Each wall is flat, endless, passes through zero and stands at right angles to its row. A trip goes straight from one point to another. Which walls does it cross, in order?

Walls:
(1): [ 34  20 -36]
(2): [ 23 -11 -52]
(3): [ 12 -14  11]
(4): [ 25 -13  -6]
Trips:
[-26 -15   5] to [12 -5 20] -> 3, 4
[ -2 -34  10] to [-39  44  -2] -> 4, 3
[ 10   4 -13] to [  1  51 -15] -> 4
[-24 -36 -14] to [-35  41 -21] -> 3, 1, 2
[-14 -23  16] to [  7 -14 -43] -> 4, 2, 1, 3
[-31  -2 -60] to [16 12 18] -> 4, 2, 3
[ -4  -9 -41] to [25  8 17] -> 3, 2
[-10   1   6] to [ 24 -20  36] -> 3, 4

Walls:
(1): [  0 -16   7   6 -14  -1  21  23 -17 -34  -4 -15]
(2): [-21   3  11 -15  24  27  27 -24   0 -15 -30   5]
(3): [ 33  21  29  32  -8   3  30 -57  -8 -36  47  60]
(4): [ -2 -58  31   8  32  14 -11   8  24  -3  -8  -8]
(5): [ -4   1  16  18  25  30  -5   4 -24 -27  15   1]
(6): [ -9 -16   7  -8  12  -5 -10 -19   0 -12   6   2]
Trips:
[-34  23 -45  20  17 -14  -8  27  16  -6 -13 -32] to [-22   9  14  30  -6  13 -26  39 -31 -25  -2 -11] -> 5, 4
[ -1 -40  13  -8 -26  -6 -14 -34 -22   9   7   8] to [  0   0 -22  22   9  19  26 -14   2 -17   4   9] -> 1, 2, 5, 4, 6
[-25   3   6 -10  -6 -13  30 -10 -10 -21  27 -10] to [-17  31 -19 -11 -11  18   9  20  13 -17 -30   7] -> 6, 3, 5
[  4 -24  29  -3 -14 -23 -21   4  28  21  23  -7] to [-3 12 10 36 37 10 28  1 24 23 -7 24] -> 3, 6, 2, 5
[-24  -8 -10   0  -1  19  18  -7  25  -6   0  -3] to [-19   7  15  -2  38  48 -12   9  -6 -19 -13 -31] -> 5
[-28  13  31  15 -43  -4  28  11  22 -15 -24  23] to [-10  21  17  -1  14   5 -14 -17 -20   1  23  59] -> 5, 1, 6
[  9  -1 -13  43 -27  26  -8   3  42  -8 -21 -37] to [-23  14  25   0   1  -1   8  22  30  17 -22  21] -> 2, 1

Walls:
(1): [ -6 -10   4 -36   9 -13  -4  -1  -5   4   4  11  -1  -5   2 -12  -9 -11
 -23  17 -13 -21  23 -25 -15  -3  -2   2  15 -19 -10 -59  20   2  -9   8
  10 -22  31  16  14 -13   9   2  -8  -5   2  -3]
(2): [-11  16 -14  -2   9 -22  13 -10  22 -12  13  13 -15   8  -4 -27 -21  11
   4 -19  19   7  -6  -4   4   9  14  10   0 -15  -2   7  13  12  17  -9
  -7   6  -6  -8  19  22  -4  18   3   5 -16  21]
(3): [-15  -4   6  11  -5  -7  11  -5 -11  18  18   9  -3 -10   6  -3   6   0
 -22   5 -23   0   8 -15  10  -8  25   6  -3  16   2  19   4  -8   4 -10
 -19  -5 -10  28 -25 -13  -7   8  -9  24  21  12]
(4): [-16   1  12   4  -1   7  14 -17  -8   5  -4  20   6   2 -32  11 -17  15
  -3   6 -13   2  17  -2  -5  -4  18  12 -41  26  -5 -15 -14  10 -20   5
  18   7   2  -8  22 -23 -18  16  10  -1   8 -25]
(5): [  0  -5  -7 -38  10   3  11 -17  -1 -52  19 -15  31  12 -24  19  -3  10
  -4   4  -1  -7 -16 -12  -9  19  11 -17  -3  -6  14  19   6  20 -38   2
   5   9   9   8 -20  -2 -16  19  14 -17  -7   1]
(6): [ 24 -22  -4  -3 -20 -17  12 -21   1 -11 -13  12  -4  -7 -21  -4  10 -23
  29 -15 -22 -14  12  -9  -1 -13  -5 -30 -27  -6  -9   8   8 -26   5   2
  -4  -3  13 -22  -4 -32   1   7   9   7   5 -21]
Trips:
[-13  14  17  15  20 -18  16 -17   1 -12  -3   2  13  -5 -10  29   0  35
 -13  -9   8   5  -6  -2 -17 -11  -2  14 -10 -27  -8 -11  17   3   5 -12
 -15   5 -19  -9   1   0  -6   7 -12 -15 -10   0] to [  6   9 -17 -10  10 -25 -25  -5  -5 -13 -10  10 -18 -11  14   3  16  -9
 -20 -16   6  35 -22  20 -31  34 -17   8 -22  10 -30  -9   7   4  12  -5
  -9  35   0  20   0   0 -10   7  19  -9   8   7] -> 4
[ 19  -2  -5 -23   3   2  -1  -8  -7   6  -6 -17  -4 -23  -9   7   2  10
   3 -21  -6   7  -6  -9   2   6  21   5 -25  -8  13   7  -6   9   3   8
   7  23  -2  10  10  -9 -14  17   3   9  28 -14] to [-15  11   6 -16  31 -24  -3  15  37 -24  -6  23 -14   5  43   0  11  -6
 -10 -11   1  36  22   7 -20 -16  -7   5  14  24  13 -15  -3   0  -2  -5
 -18  25 -12  -6   5  15  -2   4  -7 -15 -24  15] -> 2, 6, 3, 4, 5, 1
[  8  -9  10  -8 -21   1   6   2 -15  -4 -16  21  10 -11 -35  27   1  25
   0   5  14 -11  17  -9   0 -12 -10   7  -1 -10 -11 -32   6  20  -7  -8
 -18 -13 -13   2   1 -20 -26  20  -1 -21  16 -19] to [-13  18  13  -1   6 -16  -3 -30  -7   1  -3  -3  12  14  12  18 -12  -3
 -22  -4   7 -11   6  10 -11   1   1 -16 -33  -8  -2 -31 -17  10  14 -14
 -24   7  19 -12   1   6 -21  -4  -4  -5  17 -11] -> 2
[ 12  22   0  -1  -4   0  13 -22  13   3  -6   0   8  -4 -16 -25   7 -24
   7  -6 -29  17  25   3  -5 -17  17 -25 -27   1 -17 -13 -12  10   1   3
  12  11  18   9 -10   2  -7   0   5  -1 -33 -22] to [-10  -5   8 -25  -1 -20 -23  -4  10   1   3   2   1   9  -5  -5  -4  14
 -13 -19  -2  16 -10 -13 -15 -19   5 -21 -12  19 -26  -3   5  13  26  20
 -11 -10  -5 -22   0  -8   2 -14  22  11   3 -16] -> 2, 5
[ 14  -1   7  18  -1 -18  15   1  20  10 -24 -34   9   0   6  -4  -5 -11
  -3   9  -7   5 -16  30   2 -19   6  -1  -7  23 -26   1  11  15  20  10
  10 -16  18  -4   9  -6  31  -3  10 -15  10 -13] to [ -4   2  16  -5  -4 -23 -20  29   7 -14  17  25  19  -1 -11  -9  20 -15
   8  -4   0   1  26 -25  -7   7  -2   8  -9  17 -11  -9  14 -12 -27  -3
 -25   6  -5   6  21   2  16  24  -6   8  -3   4] -> 1, 3, 2, 5
[ 26 -18  -6   8  -2   1 -13  13 -21  -1  -5  -3   3 -14  -5   5 -13   1
 -20   2   7  -3  -4  14 -28   4  -9   3   8  13  -8 -37 -13  23  13  14
 -29 -24 -11  11   1   4 -24   2 -11   1  -9 -31] to [ -5  14  -9  16  -4  -7  22  14  14  18 -24 -23  10 -12   4  -6  -8 -15
 -14 -13 -11  17  12  18  -4 -19  -4 -23  13  -5   3 -23   2 -12  -4  -3
   9  13  -5  -1 -22  -5  13   8  13 -15  -8   4] -> 4, 6
[ -9   4  -2  -8  -3  17   7   8   4  10  -4 -12  -4 -20 -18  23 -10  17
   2 -22 -15  16   2  19  -5 -16  15  -4 -12   1  29  22   2  23  -9  41
   4 -38 -10  28  20 -43 -22  24 -13  10  -3  -6] to [  2   5 -12 -21  -5  21 -12   5 -24  -5  10  38 -26   4 -26 -11  -8 -14
 -13 -14  -1  -1  22  -3   9  -6  13  10   9  13  -2   5 -16  10  -1 -14
 -37  16 -28 -30  23  -4   8  31   5  -4  -7 -12] -> 2, 5
